Each row of a before or after table is a point. One or more steps were done to the points. Then noise was added and the rows were shuffled. The steps act on columns, c1 being the first. What was done? A step turns or swaps two columns, mirrors them in a line or flattens them onto one, adds a multiple of one to another, or multiplies or shifts one. Angles are multiples of 10 degrees, from the lower column toward the higher: turns from -170 to 170, lines from 10 to 170 but not 90. Use the fewest steps. Two steps may share a column if one is a turn and the other turns, adds or multiplies; they go together, in the order done. Otherwise the lowest column goes first.
(in the rows, 128 means zero)

Before (8 x 2):
[[150 147]
 [ 25 149]
 [164 104]
 [149 132]
 [129 129]
 [147 145]
 [179  65]
 [170 146]]
After (8 x 2):
[[128 129]
 [ 26 111]
 [160 161]
 [142 150]
 [140 152]
 [170 115]
 [150 137]
 [197  86]]
Steps: turn c1 and c2 by 20 degrees

Before (12 x 4):
[[ 57 128 144  90]
 [132 101 113 120]
 [115 155 174 187]
 [ 87  99  90 103]
 [ 97 136 127 102]
 [ 64 179 187 125]
 [146 128 119 106]
 [102  95 119 131]
 [126 127 102 113]
 [134 102 125 117]
 [120  94  96 124]
 [102 213 162 160]]
After (12 x 4):
[[110 123 165 110]
 [164 166 235 252]
 [ 58 129 200 206]
 [125 104 169 112]
 [127 123 190  60]
 [119 102 178  99]
 [ 78 101 143 168]
 [110  97 177 176]
 [127  87 159 139]
 [138 202 226 229]
 [ 85 130 190 140]
 [ 92 182 243 250]]
Steps: turn c1 and c4 by -50 degrees; multiply c4 by 2.5; shift c3 by 60

Before (13 x 9):
[[136 111 171  85 178 141 109 192 160]
 [144 144 110 204 151 113 169 141 185]
 [129  98 134 178 147  88  85 139 151]
 [112 137  89  26 110  95  41 176 179]
 [139 136 157 113 162 166  58 195  84]
 [120 149 103 151 132 111 148 114 128]
 [103 114 154 151 138 119 121 101 174]
 [121 133 141 169  94 130 127 143 157]
 [110  96  90 139 111 130 156 143 166]
 [152  88 162 143 120 114  77 173 143]
 [132 113 127 124 112  68 144 134 134]
 [ 77 185 110   7  63  56  66 196 164]
 [181 133 127 151 128 136 146 107 171]]
After (13 x 9):
[[127 105 111 184 110 109  85 142  53]
 [ 94 123 127 167 133 130  83 100 105]
 [144  81 107 163 206  57 203 196 251]
 [111 135 169 160  76 141 138 192 176]
 [101 130  87 178 145 100 214 176 227]
 [157 167  85 172 139 137 112 148 120]
 [ 82 116 160  87  92 166 185 192 147]
 [149 140 156 170 124 122 151 104 105]
 [128 129 144 163 162 123 134 145  83]
 [124 141 127 135 140  67 112 135 130]
 [109 158 133 156  99  93 164 139  74]
 [142 106 105 123 125 112 120 115 103]
 [ 84 171 158 140 130 119 167 172 113]]
Steps: turn c1 and c7 by -150 degrees; turn c2 and c5 by 170 degrees; turn c4 and c9 by -90 degrees

Before (13 x 14):
[[152  70 108 126 157 205 162 153 140 130 112 102 183  95]
 [125 150 109 171 154 154 132 209  66 142 156 159  93  68]
 [ 73 144 166 173 175 113 113 155  89 164 173 161 128  69]
 [211 143  57 108 146  86 182 121 111 144 145 130 173 145]
 [177 119 106  59  61  94 176 178 175 118 125 179 185 156]
 [137 108  74  72  83  91 178 158 128 136  66 116 177 112]
 [119 150 118 176 152 121 120 174 164 123 145 121 107  52]
 [157 130  57  89  89  94 158 112 145  91  81 188 157 189]
 [169  57  92  45 154  99 167 188 158  73  76 128 181 139]
 [138  34  91 139 123 133 113 186 129 127 140  87 154 117]
 [159 144 133 152 165 146  77 183 108 168 111 113 146 101]
 [114 121 103 105 160 177  80 168 103 117 171  88 149  58]
 [137 130  72 115  96  86 170 190 146  74  97 152 232 154]]
After (13 x 14):
[[113 125 148 170 104 148 132 210  61 137 157 159  96  56]
 [165 121 134  90  38 103 157 115 142 207  84 189 146 187]
 [112  94 130 173 100 125 121 174 152 139 146 121 111  49]
 [174 118 111 115  48 101 169 189 149 205 101 155 220 161]
 [193 120 133  60  10 103 177 176 175 148 125 182 160 153]
 [123 142 129 102 107 163  83 168 109 157 170  88 150  54]
 [171 179 140 127 109 182 159 156 159 145 111 102 175  86]
 [185 186  98  45 107 106 165 191 180 186  76 127 166 152]
 [ 75 127 139 172 128 119 118 156  87  78 171 164 146  62]
 [146 215 146 139  74 132 112 186 159 161 141  87 147 109]
 [219 120 181 106  96  99 184 119 105 181 145 128 141 119]
 [152 145 159  71  33 102 177 163 135 169  66 117 172  92]
 [163 120 163 153 116 142  74 184 103 106 110 111 133  83]]
Steps: turn c1 and c13 by -20 degrees; mirror c2 and c9 in the line at 100 degrees; turn c3 and c10 by -120 degrees; add -0.5 times c3 to c14; shift c5 by -50; multiply c6 by 0.7

Before (9 x 24):
[[120 176 164 121  73  79 176 173 147 128  96  89 145  72  97 112 121 125
  103 166  97 140 134 151]
 [151 103 156 129 138  95 159 104 102 186 107 159 160 151  85  88  88 117
  171 108 143 105 110  84]
 [ 90 166 162 164 126 105 113  75 155 137 150 132 108 115 144 105  85 185
  116 150 114 151 131  91]
 [160 108 133 173 128 114  98 141 119 142 103 114 156 171  71 143 160 121
  115 177 114 109 161  84]
 [148 120  70 140 106 148 184 158 136 134 149  76 139  95  89 122 122 170
  176 165 109 135 130 150]
 [ 76 121 132 122 149 133  95 164 111 135 167 141 179 142 138  95 149 133
  146 156 136 110 147 120]
 [120 127  99 118 162  66 152 138 159 136  88 155 115  85 159 100  86 152
  166 115 133 134  97 123]
 [114 144 119 108  68 137 127 130 155 189 120 169 157 114 148 168 164 111
  180  83 151 106 136 147]
 [ 89 142 118 109  87  97 103  86 112 180  94 169 133 115 118 181 161 155
  137  93 139 178  93  76]]
After (9 x 24):
[[120  75  98 119 157 159 151 138 158 135  11 155 121  82 158 102  86 152
  166 115 124 134  35 142]
 [112 144 119 107  55 138 126 130 142 180 104 171  82 124 149 168 163 110
  180  81 106 107 153 158]
 [ 91 128 161 163 133 173 113  75 171 117 194 132 115 108 144 104  84 187
  116 151 139 151 137 110]
 [150  88 157 128 132 123 158 104 128 168  66 159  82 160  85  87  88 116
  172 107 112 105  75  76]
 [ 89 109 118 108  76 155 103  85 141 156  26 170  82 117 119 181 162 154
  137  92 119 179  22  74]
 [160 107 133 172 141 118 100 141 143 143  52 115 119 179  73 143 160 122
  114 177 142 109 227  86]
 [120 109 163 120  84 193 176 172 132 162  33  89 139  81  98 111 121 127
  103 167 160 141 146 158]
 [ 76 129 132 121 156 120  95 163 119 170 245 140 135 160 138  96 150 132
  147 157 121 110 186 113]
 [148 141  69 139 118 109 183 158 125 150 192  75 129 101  87 122 124 171
  177 164 148 134 135 151]]
Steps: mirror c2 and c6 in the line at 30 degrees; add 0.3 times c20 to c5; turn c9 and c24 by 30 degrees; turn c13 and c14 by 20 degrees; turn c10 and c13 by -70 degrees; multiply c11 by 3; multiply c21 by -1; multiply c23 by 3

Before (9 x 64):
[[137 169  60 130 129 118 107 133 141 135 153 142 130 110  98 106 165 114
  152  94  94  98 141 134  85  83 158 100 107 129 118 105 138 180  89  97
  123 166 146 102 181  89  90  91 146 122 112 131 139 150 130  98  88  89
  133 144 128 161 161  95  95  73 147 146]
 [ 90 168 111 145 130 157 125 147 118 170 149 137 114 166 114 102 123  99
  129  87  78  96 130 121  80  88 169  82 104 142 110  91 146 153  82  98
  116 156 145 118 159 154 124 106 176 119 113  88 142 135  93 109 119 102
  117 153 125 161 157 121  95 137 145 154]
 [179 134  92  57  95 107  99 179 125 108 126  89 201 112 120 132  68 181
   82 188 135 172 177 102 152 121  75 141 140 118 166 107 105 111 167 109
  193 127 165 156 109 120 162 147 164 171  73 123  53 157 101 183  80 145
   82  91 129 128 123 166 144 139  99  91]
 [164 153 146 113 105 135  73 205  98 125 126 100 102 145 125 123 107 126
   81 111 132 102 121 126 100 160 118 127 108 113  96  93 111  48 111 108
  164 137 157 152 174 124 123 130 180 168  68 116 113 144 134 118 122  95
   98 134 114 152 128 129 133 104 101  86]
 [177 101 102  85  87  65 151 196 159 167 111 157  92  93 170  64 112 107
  110 139 148 139 174 184 177 144  93 146 115 112 119 171  68  98 135 146
  176 149 156  98  98  54 188 170 121  99  77 181 121  97 113 151  68  50
  158  94 158 142 103 191  57 184  88 169]
 [ 90 168 138 109 116 151 108 156 109 112 151  81  86 191  94 134 115 136
  132 101 101  90 131 125 102  95 158 116  89 117  77  78 144 127 104  83
  104 145 111 132 184 118 122 102 168 162 128  98 134 160 168  94 152 112
  104 165 132 173 139 104 120 106 139  95]
 [170 106 131  73 101 144 111 193  96 128 134 102 103 133  92 110 107 144
   96 150 127 118 132 103 115 156 113 144 123 120 105  95 134 105 122  94
  199 149 119 159 123 133 124 135 192 156  74 107 108 136 153 111 132 124
  113 155  81 154 100 121 104  80 111  90]
 [187 127  88 110  97  81 132 145 129 118 147 187 165  88 139  93 110 127
  156 139 104 125 173 154 132  75 103  78 151 131 188 176 106 163 119 160
  124 129 167 119 129  76 182 135 121 102 126 132  57  81  63 185 101  71
  166 119 176 141 135 162  71 153 123 170]
 [ 82 212  94 138 130 141  97 125 125 125 144 147 134 109 110 118 120 114
  161 100  96  84 127 127  74 102 143  93 111 156 129 114 128 170  93 101
  112 175 102 136 178 115 131 108 154 112 148  98 159 130 139  71 108  96
  119 168 145 113 144 103 129 125 160 128]]
After (9 x 64):
[[ 89 170 113 148 130 158 128 148 117 173 145 137 115 163 112 101 138  99
  131  90  79  97 123 136  80  89 167  83 103 143 110  89 161 153  82  95
  114 154 146 119 108 154 126 108 177 116 123  96 142 134  94 110 112 104
  120 170 128 135 153 118  93 141 146 171]
 [136 171  58 129 130 119 105 138 140 140 155 144 125 137  91 111 166 113
  152  98  95  99 118 112  82  83 160 101 106 129 119 107 147 181  86  98
  118 166 149 100 165  91  89  88 146 121 149 147 141 153 127 100  76  89
  132 158 134 128 160  93  93  74 148 173]
 [165 150 144 113  99 135  76 202  98 128 128 102 101 178 128 121 111 127
   81 109 136 101 132 130  98 159 123 125 106 110  96  94  97  48 112 110
  167 135 157 153 164 125 123 129 181 168  87 108 114 144 133 119  85  93
  102 151 113 122 128 132 131 104  98 114]
 [177 137  92  56  97 107  96 182 126 109 124  91 200 116 118 130  77 185
   81 187 134 172  70 125 151 122  75 142 141 123 168 108  85 111 168 107
  193 133 165 156 141 123 161 146 164 171 124 103  53 152  98 182  45 146
   82 111 129  93 128 168 147 141 100  85]
 [189 129  87 107  99  85 138 148 129 117 146 186 169  88 141  93 112 126
  156 137 102 121 105  80 133  72  99  79 150 132 186 173  85 163 119 163
  124 130 166 123 139  75 184 135 120 101 148 128  54  80  59 184  93  67
  166 136 176 113 137 165  72 157 120 160]
 [ 91 170 136 115 113 152 109 156 109 115 154  83  84 221  93 136 128 136
  134 100 103  90 127 127  99  95 155 120  90 116  72  78 161 127 102  87
  107 140 109 130 135 118 125 100 168 162 111  96 133 158 171  95 153 114
  108 187 130 136 138 104 120 105 136 127]
 [166 106 130  72 103 149 114 194  95 126 136 100 103 144  97 108 115 145
   92 152 125 114 112 150 115 156 114 146 124 118 104  94 139 102 123  93
  198 150 119 161 136 132 127 133 191 158  84 100 109 135 154 111  99 126
  114 164  78 137  94 118 105  79 112  95]
 [ 81 218  92 135 126 136  96 125 121 124 141 148 132 139 109 118 126 117
  161  97  98  85 128 130  72 102 142  96 114 154 130 113 130 172  89 103
  112 177  97 133 171 117 127 101 155 117 158  94 156 132 137  70 118  95
  121 138 144 169 144 106 131 124 161 156]
 [175 102 104  85  88  63 152 197 159 166 109 155  94  68 171  70  91 107
  113 138 149 132 119  57 174 146  93 150 120 115 121 175   4 100 138 147
  177 148 156  98 116  54 189 169 124 101 140 173 120  97 115 150  35  50
  158 120 158  94 103 196  57 181  89 144]]
Steps: turn c41 and c64 by 30 degrees; turn c14 and c41 by -40 degrees; turn c17 and c48 by 20 degrees; turn c23 and c24 by -150 degrees; multiply c33 by 2; multiply c53 by 1.3; turn c47 and c53 by 40 degrees; mirror c56 and c58 in the line at 30 degrees
